Each row of a before or after table is a point. The points were changed in one or more steps. Then noise was added and the rows were shuffled. The steps act on how far a point lies along the listed directions, d1 being the first. What was done? A step turns or swaps two directions, mirrors them in a line or flattens them onto one, adds a multiple of one to another, or multiplies one. Angles are multiples of 10 degrees, from the lower direction toward the higher: turns from -170 to 170, lines from 10 to 170 but not 90. Use the fewest steps. Two steps may share a direction if one is a turn and the other turns, adds or multiplies; they go together, in the order done. Otherwise the lowest direction goes first.

Directions:
(1): [-59  16 -13]
(2): [-15  -7  60]
Before, 11 rows:
[[  3   3 -40]
 [ -7   6 -38]
 [-18   6 -26]
 [  7  17 -28]
 [ -5   6  -8]
 [ -7   8   4]
 [ 13 -11  23]
 [  3  10 -27]
 [-10  -1  13]
 [-11  -5   4]
 [ 20   0 -15]]
After:
[[-32   4   7]
 [ 59 -11 -29]
 [ 50   4 -19]
 [-15  -3  18]
 [ 42   0 -17]
 [ 13  -1 -19]
 [-21  -1   1]
 [ 43  -7 -28]
 [ 46  -7  -7]
 [-14  10   3]
 [  4   4  -6]]
Steps: add 1.5 times d2 to d1

Directions:
(1): [-15   9 -15 -41 -46  11 -17  38]
(2): [  7 -60  34  -6 -16 -12 -29  -4]
(3): [  5  31  43 -23 -23  15   6 -44]
Before, 13 rows:
[[-10  27 -12  -9 -11   9  -9  10]
 [  3 -10 -23   5   4  -4   2  15]
 [ 19 -43   4   6   4 -13 -11   2]
 [  7   8  26   1  -8   4   5 -33]
 [  8 -28 -13  32  21 -18  -7  11]
 [ -4  11  20 -19 -25  11  14 -36]
 [  6  -6  26   3  -4  10  -3  -9]
 [  9  -2   3  18  36  -8   8 -17]
 [-26  50 -28   3 -21   3   1   7]
 [-12  -1 -12   0  -2   4  -1  13]
 [ 17 -17  19  -3 -20   8 -16 -22]
 [ -6  54 -30 -28 -22  24   3  22]
 [ 12   0  57 -16 -18  17  -3 -42]]
After, 13 rows:
[[ 10 -21 -29  18   6   0 -11  16]
 [  5  21  -5  -6  -6   7  13  -9]
 [ -5 -53  -6   1 -10 -12  -7   7]
 [  5  42  -5  19  15   3  20 -20]
 [  3 -11  18 -40 -45  12 -29  10]
 [ 12  19 -31  12  19   0  18   6]
 [-10  10   0  -7  -8   9   2   1]
 [  5 -60  -8  20  18  -9 -17  29]
 [-16  -1  22 -12 -44  -3 -27 -13]
 [  3 -17  -1  16  10   4  -3  15]
 [  6 -34   4  17   5 -11  -9   0]
 [ 11   6  20  10  27  -4   9 -33]
 [ -6  -1   7 -14 -20   4 -23   6]]
Steps: turn d2 and d3 by -120 degrees; add -0.3 times d1 to d3

Directions:
(1): [-37 -33  19 -30   0  13 -40 -12  33 -60 -12]
(2): [ 51   4 -10 -27  16 -42  32 -38  -4 -50   5]
Before (13 x 11):
[[  3   5  -6   6   0   0   2   1  -5  11   2]
 [  1  -3   1  -5   0  -5  -2  -6   2  -8  -1]
 [ -3  -1  -1   4   0   3   1   6   1   5   1]
 [ 13   7  -7   3  -1  -7  10  -2  -7   8   4]
 [  1   0   1   4   0   0   4  -1   0  -5   0]
 [  3   0  -1  -6   2  -1   0  -4  -2  -5  -1]
 [  6   0  -1  -3   2  -4   3  -4   1  -6   0]
 [  4   5  -1   1  -4  -1   1   2   0   6  -2]
 [  0   5  -3   2   1   0   6   2  -4   8   3]
 [ 12  -1   0 -10   3 -12   3 -12   3 -19  -3]
 [  6  -4   2  -8   1  -6   0 -11   7 -20  -2]
 [ -1   1  -1   2   0   2   0   4  -5   1  -2]
 [  5   6  -4   4   3  -4   6  -2  -6   5   1]]
After, 13 rows:
[[  6  13  -7  10   1  -1  13   7 -11  24   5]
 [  8  10  -4   6  -5  -2   6   5  -5  17  -1]
 [  4  -8   3 -15   3 -10  -3 -15   7 -27  -2]
 [ 33  -6  -2 -31  11 -33  12 -36   7 -58  -3]
 [ 19  15  -9  10   4 -11  20  -2 -15  17   5]
 [  5   1   1   2   1  -3   6  -3   1  -8   0]
 [ 15 -13   4 -29   7 -19   0 -30  16 -60  -3]
 [ -3   3  -1   5  -1   4   0   6  -6   8  -1]
 [  9  -1  -1 -12   5  -7   3 -10   0 -16  -2]
 [  9  15 -10  16  -2  -1  11   7 -14  32   5]
 [ 38  21 -17  10   2 -20  33  -4 -21  23  10]
 [ 16   0  -3  -9   5 -13   9 -12   0 -19   0]
 [ -8   0  -1  10  -2   9  -1  13   0  17   0]]
Steps: multiply d1 by 3; multiply d2 by 3

Directions:
(1): [ 37  25 -12  20  50  34  27   2  31 -22 -12  16 -48 -18]
(2): [ 18 -41  -5  27   0  46 -10 -25  -2   2 -58  -3  48 -12]
(3): [ 26   7 -56 -22 -31 -12  38  -8  -1  58 -12  22  -1 -21]
(4): [  5  -6  50   1  20 -29  33  12 -14  -3   0  60  34 -36]
Before:
[[-10  21  -8  -8  -1   1  -6   2   6  -9  14 -21 -16  14]
 [ -8   6  -2  -2  -4   2 -23  -3   3  -7  14 -26 -15  28]
 [  0  -2  17   4  -4 -14   7  10  -1   8   4  10   9 -13]
 [ 11  16  15   7  17  -2  21  12   2 -13  -2  16   0 -18]
 [ 10  16  -5   2  12  10  12   1  12   1  -3   7 -17   5]
 [ 18  -4 -18  12   4  16  -4 -12  10   7 -22  -7   3  -9]
 [ 24  11  -1  -4   7  -5  19   8  12   0   6  15 -15 -10]
 [  7  27 -21   1   8  -4   9  11   6  -5  18   6 -36 -16]
 [ -4 -10  34 -14 -15 -30  15   5 -31  18   7  28  45 -11]]
After (9 x 14):
[[  4   0  60  11  34  -3   8  12 -12 -30   7  23  18  -9]
 [  2  -1  22   8   5 -10   6  12   2   0   3   9   5 -13]
 [  7  12 -16  -8  -6   0  14  -2   4  19  -4   8  -6   4]
 [ -9   4  -8  -7 -14  -4 -21  -4  -2   3  15 -25  -9  28]
 [  8  12   1  -6  -9 -16  25   8  -9  12  -3  17  14 -20]
 [ 17  -5 -21   9   0  14  -3 -12   8  10 -22  -7   5  -9]
 [-11  18 -14 -13 -12  -4  -5   0   2   0  14 -20 -11  13]
 [ 22   8  -6  -9  -2 -11  20   7   8  10   6  16  -9 -10]
 [  4  23 -30  -7  -9 -13  11   9   1  11  18   7 -27 -16]]
Steps: swap d1 and d3
